Rows are points. To make a cloud, some directions were put in groups of two or more. Within a group, all points are equally far from the middle, so they leave a hole (a ring in 2 directions, a hollow ball in 3). The other directions are filled evenly. Then the cloud was stretched, turned, moved and blurred a little. Count the holes, and give their numbers of directions, smallest first.

Cloud (15 x 2):
[[ 51   5]
 [-47   9]
 [ 67  -7]
 [ 55 -16]
 [ -8   0]
 [ 73 -16]
 [-36 -33]
 [-31  42]
 [-12 -15]
 [-23  19]
 [-49   7]
 [-16  45]
 [-37 -24]
 [-66   7]
 [ 44   8]]
Holes: 0

Cloud (14 x 2):
[[-28 -25]
 [ 19 -20]
 [-34  48]
 [-39  45]
 [-57  18]
 [-16 -27]
 [ 25  49]
 [-19 -26]
 [ 24  49]
 [-36  47]
 [ 44  20]
 [-41  43]
 [ 28  47]
 [ 43   9]]
Holes: 1 (2)

Cloud (22 x 3):
[[ -9  65  -8]
 [ -1  59  28]
 [  8  43  35]
 [ -9  21 -26]
 [ 10  52 -25]
 [ 55  17  59]
 [ 85  25 -15]
 [ -6  19   3]
 [  8   7 -32]
 [-13 -51   4]
 [ 12 -12  46]
 [ 18  35  18]
 [ 14 -54  -2]
 [ -4  51  10]
 [ 92  33 -20]
 [ 50  19  39]
 [ 14  16 -16]
 [-10  31 -37]
 [-53 -20  47]
 [ -3 -50  48]
 [-66 -11  33]
 [-44 -34  32]]
Holes: 0

Cloud (19 x 3):
[[-36  32 -35]
 [-27  50  35]
 [ 20 -21 -35]
 [ 37 -27  22]
 [ 34  60   3]
 [ 35   4   5]
 [ 48 -31  29]
 [ 47 -20  68]
 [ 27 -44  46]
 [ 51   6 -32]
 [-32  55  33]
 [ 16 -11 -26]
 [ 23 -23 -16]
 [ 64  47  49]
 [-12  39 -22]
 [-17  10 -36]
 [-51 -50   6]
 [-17  79   6]
 [-32  17   2]]
Holes: 0

Cloud (30 x 4):
[[ 58  -1 -14  -5]
 [ -3 -13  45  32]
 [ 28  11 -36 -38]
 [ 30 -51 -14  26]
 [-12 -59   1  14]
 [-65   2 -51  36]
 [ 34 -25  37  18]
 [-87   6 -29   6]
 [-49   9 -16  55]
 [ 58  -5 -19  13]
 [-23  28  11  51]
 [-14 -47 -28 -40]
 [-11 -36 -67 -25]
 [ -1  41 -44 -21]
 [-13  57 -19  -4]
 [-13 -22 -75  32]
 [-12  42  -1  44]
 [  3 -43 -65  21]
 [-44 -14  22 -44]
 [-47 -41  14  20]
 [ 48 -19  27   4]
 [-34 -46  -2 -37]
 [ 48   1 -13 -29]
 [-43 -11  22 -46]
 [-17  28  33  40]
 [-20  30  16  48]
 [-16 -36 -75  -6]
 [-16 -24 -72 -27]
 [-47  -6 -74  25]
 [ -9 -52 -56 -11]]
Holes: 2 (2, 2)

Cloud (27 x 4):
[[ 23  58 -23 -73]
 [ 21 -32  18  -7]
 [-17 -21  21 -34]
 [  1  21  -1 -82]
 [ -1  12  25  45]
 [-15 -31 -30 -47]
 [-30  32   4   1]
 [-44 -41  41  24]
 [ -1  41  80 -20]
 [ 12   1  39  -9]
 [-53 -31 -27 -18]
 [-31 -18  35  30]
 [-10  42  10 -66]
 [-16  47 -29 -72]
 [-70   7 -38 -12]
 [  3  43 -40   2]
 [ 48  31  31  14]
 [-25 -28 -50 -11]
 [-56  26   4 -26]
 [ 12  39  58 -11]
 [ 65  41 -42 -31]
 [  1   1  -8 -82]
 [  6  50 -22 -43]
 [-13  40  53 -28]
 [  5 -18  -4  58]
 [-12  39 -39  21]
 [ 51   1 -35 -33]]
Holes: 0

Cloud (29 x 4):
[[ 24  22 -38  30]
 [ 15   1 -32 -35]
 [-44  -2 -15  22]
 [-45   1 -43 -54]
 [ 56  -6  20 -21]
 [ 17  25 -28   3]
 [-23   1 -16 -76]
 [  9 -50 -71  -3]
 [ 38 -47   8 -72]
 [-40 -38  -3   2]
 [-17 -63  36 -43]
 [-16 -14 -40  19]
 [-10 -41  50 -17]
 [ 34  -3  49 -22]
 [ -5 -29 -49  15]
 [ 44 -36 -75 -18]
 [-35 -34   0  10]
 [-41 -35  17   3]
 [-13  35 -25   9]
 [ 45 -71  29 -31]
 [ 22  13  67  -8]
 [ 30   5 -47  54]
 [  0 -15 -36  38]
 [ 78 -48  18 -26]
 [ -2  27   1 -34]
 [-19 -63 -27  -5]
 [ 30 -56  24 -68]
 [-14 -75  24 -40]
 [ -2 -36  22  32]]
Holes: 1 (2)

Cloud (46 x 6):
[[-35 -24  27 -29  61  15]
 [ 22 -58  34   2  18 -19]
 [ 47 -30  -3  39 -53  33]
 [-53 -33  32  39 -22 -34]
 [-37  29  52  56 -16  31]
 [  5   4 -42 -29 -52  33]
 [ 53  72   5  18 -29 -23]
 [-16 -11 -54  28  33   2]
 [ 12 -59  -8  -6  35 -21]
 [ 49 -12 -13 -16 -49  43]
 [ 26 -11  -3 -28 -28 -58]
 [ 59 -33   3 -16 -43  19]
 [-25  61  27  37  28   9]
 [ 13  66  22  -6  36 -11]
 [-15 -69 -12   6 -13 -14]
 [-83  -3 -13  14  18 -27]
 [-64  25  -5  22 -50  16]
 [ 19  38 -57 -23  20 -11]
 [ 31  47  -1  -6  32 -48]
 [ 51 -30  20  -5  34 -38]
 [-70  42  33 -17  -2   1]
 [-24 -23   5  77   3  23]
 [-11  49  34   5  49  23]
 [ 43 -23  -1  44  33 -38]
 [ 42  20  55  32  15 -42]
 [ -3 -12 -11  56 -62  29]
 [ 54  52  -6  30 -13  42]
 [-32  28  75  44   5 -14]
 [ -6  43   0  -8  62   8]
 [ 26  71   8   5  12 -31]
 [ 88   6 -27 -21   4 -32]
 [-56 -29   6  -4  27 -48]
 [-24 -32 -34  58   6   4]
 [-68 -39   3 -34   7   4]
 [ 89  38  28  16   6 -12]
 [-38 -16 -39  27  43  14]
 [-30 -63  -1  14  14  33]
 [-15 -13 -12  76 -39   5]
 [ 83  30  20  21 -51 -25]
 [-67 -44  -8  36 -17   6]
 [-37  23  45  -4  17 -55]
 [  6  63  23  53 -31 -11]
 [ 33 -20 -10  70 -32  27]
 [ 63  32 -24  31 -73 -20]
 [-15  53  31 -19 -45   8]
 [-28 -64  11  -4 -24  -8]]
Holes: 1 (6)

Cloud (55 x 6):
[[ 44  -8 -27 -26  33  63]
 [-36  28 -75  16  10 -30]
 [-31   4 -42  33  -9 -40]
 [-34 -18  -3  22 -49 -19]
 [ -6  -4 -42 -23 -87  48]
 [-38  17  11 -33  -6  13]
 [ -3 -34 -21 -47  -4  44]
 [-18   6  63  -8   0  36]
 [ 35 -11  39 -34  31  57]
 [-30  15  48 -47 -22   2]
 [ 20 -22  -6  -5 -63  56]
 [-38  25 -48 -15 -77   6]
 [-47  24 -56  28  22  51]
 [ 14 -25 -26  44 -34  56]
 [-13 -39  -4  -6 -65 -23]
 [ -1   4 -22  12 -71  54]
 [-25  15  -6  -6 -41 -39]
 [ 46 -14 -28  16 -34  51]
 [ 18  40  28 -47  -6 -42]
 [-21  29 -32 -90 -10  -2]
 [-21 -49 -17  29 -39 -28]
 [ 19 -37 -18  37 -16 -48]
 [-34  26 -22 -14 -41 -28]
 [ -9  61 -38 -55 -21 -32]
 [ 58  29   2 -78  19  -4]
 [-27  -8 -28 -49  25  13]
 [  0 -24  19  40 -49  44]
 [-15  27 -36  17 -60  56]
 [ 30 -54 -18  -3  -8 -43]
 [-33  12 -29  10  29 -36]
 [ 60 -13  -3 -42 -21  56]
 [ -5 -68  -5 -20 -20  -8]
 [  6  -4  -3  78   2  45]
 [-15 -31 -48 -50  13  10]
 [ 23   6  -1  51 -26  42]
 [ 13  -3 -88 -67  15 -18]
 [ 34  63 -43 -61  20  -4]
 [-32  16   7 -21 -77 -11]
 [-28 -15 -39 -41  32  22]
 [-10 -37 -14 -21 -73  -1]
 [ -9 -48   1   2  58  50]
 [ 49  -3 -62  -9  64  38]
 [ 23 -26 -84  -6 -17 -30]
 [ -1   1 -28 -56  33 -29]
 [ 35  -1  -7  63  -6  14]
 [-31   4 -58  -6 -73  -8]
 [  4  12  24  31  45  50]
 [ 46 -34 -75   4  30 -13]
 [  0  -2   6  19 -28 -53]
 [ 45   2 -36 -64  27 -18]
 [ -1 -45 -26 -52  -7 -13]
 [ 32  47 -40 -17  47  42]
 [-47  16 -28  19  10  35]
 [-39  25 -43 -41  13  34]
 [ -8 -17 -60 -73 -29  24]]
Holes: 2 (2, 2)

Cloud (73 x 8):
[[  4 -35  53  -8  24  38  16  -1]
 [  0 -11  11 -32  14  32  23  30]
 [-41 -33 -33  -5   5   6  13  35]
 [-25  37  -8  27  29   9  51  44]
 [-22  19 -12  11  16 -55  29 -58]
 [-24 -47 -12  49 -33 -15   1  18]
 [-24  21 -36  19   6   8  65 -40]
 [-25 -22 -29 -58   0  -1 -17  -8]
 [ 28 -20  -2   5 -24 -53  36 -29]
 [ 26 -10   0 -34  39  15  14 -23]
 [-14  48   8 -16 -16  23  35  41]
 [ 13  -3 -11 -20 -14 -29 -17  26]
 [ 18  -8  -2   5 -40  28 -38  27]
 [ -7 -19  -6 -29  10 -36  44 -27]
 [  4   5  24 -51  46  23  44   2]
 [ 13  14 -39 -23 -11  17  29  66]
 [ 12  15  22  32  15  18  11 -50]
 [ -4 -11  29  -6  53 -14  57   5]
 [ -9 -21 -43 -40  28 -13  41  -2]
 [-40 -16 -12 -20 -29  48   3  86]
 [  1 -67  -6  24 -20   7  33 -14]
 [  0 -29 -73 -17 -21  44  21 -13]
 [-26 -70   5 -33   8  -8 -23  12]
 [ 65 -11  20 -28  34  -4  16  51]
 [ 30  18   4  13 -45  39  33  18]
 [ 26   6 -34   1   6 -22   4  10]
 [-41  -5 -44 -16 -21  23  56 -24]
 [-37 -52 -23 -25 -14  19  -8 -42]
 [-18 -16 -52 -33  39  25  68  -9]
 [-28  -4 -27 -62  65  38  28 -15]
 [-10  -6 -34  25 -43 -23   8  22]
 [ -2   1   1  -1 -46  73  42  -3]
 [-12 -33 -44  -4 -60  30  36  10]
 [-33   8 -23  -2  12  19 -31  13]
 [-25  -2 -52  29  32 -65  15 -52]
 [-19  31 -51 -31  15 -32  41  19]
 [-14 -48  19  10   0   3  47  26]
 [  8  33  39   0  -6 -54  24  29]
 [ 46  17  26  -6  49  -3   3 -50]
 [ 47  -5 -38 -47  53  45 -16 -10]
 [ 14   9 -34  -2  20  11  20  40]
 [ 14 -37  19  14  -6 -10 -29   4]
 [  4 -10  17  11 -27 -24  15 -37]
 [ 63 -29  33   1  46  31   8 -55]
 [-21 -35   2   2 -62  38  43 -21]
 [-41  29 -13  47  -6   2  55 -45]
 [ -2 -49 -26  -5 -30  -7  95  -7]
 [-51 -39 -47 -28  11  34  63  20]
 [  7  33 -45  27  -4  14  27  16]
 [ 12  12  25   5  -3  14 -30   8]
 [ 22  -4 -30  34 -57 -33  54  33]
 [ -2 -30  10  -3 -33  95  14  18]
 [-35 -37 -27  40 -29  15  28  14]
 [-42  -2 -79   0  15   1  48  62]
 [ 22   2 -35 -34  31 -28 -19  22]
 [ 71 -22 -11 -55  30   7  35  31]
 [-33 -42  -5  -1  -9 -67  -3   9]
 [-48   1 -55 -25 -18 -51 -39  10]
 [-29 -29   4 -37   4  47  47   7]
 [-10  -4 -29  -1   5  20   7  -1]
 [  7  39 -17  25 -26  16  54  53]
 [ 38 -34   1 -43 -16 -35  37  12]
 [-39  -2  23  18 -28 -19 -10  -2]
 [ 55 -22   1   9  27 -33 -27 -19]
 [ 50 -20 -43   9  18  54  72   5]
 [-42  32 -54 -16  26  53  13 -44]
 [-43  15 -69 -33  -4 -46  -5  -4]
 [ 11   7  48  -3  25 -21 -14  42]
 [  3 -13 -34 -44   2 -38   3   2]
 [ -7 -23  -7  -1 -19  -9  44  34]
 [ 29 -51 -37  16   6   1  -7   0]
 [-54 -78 -35 -17 -21   0  95  -2]
 [ -4 -70 -11 -32 -12  43  61  14]]
Holes: 0
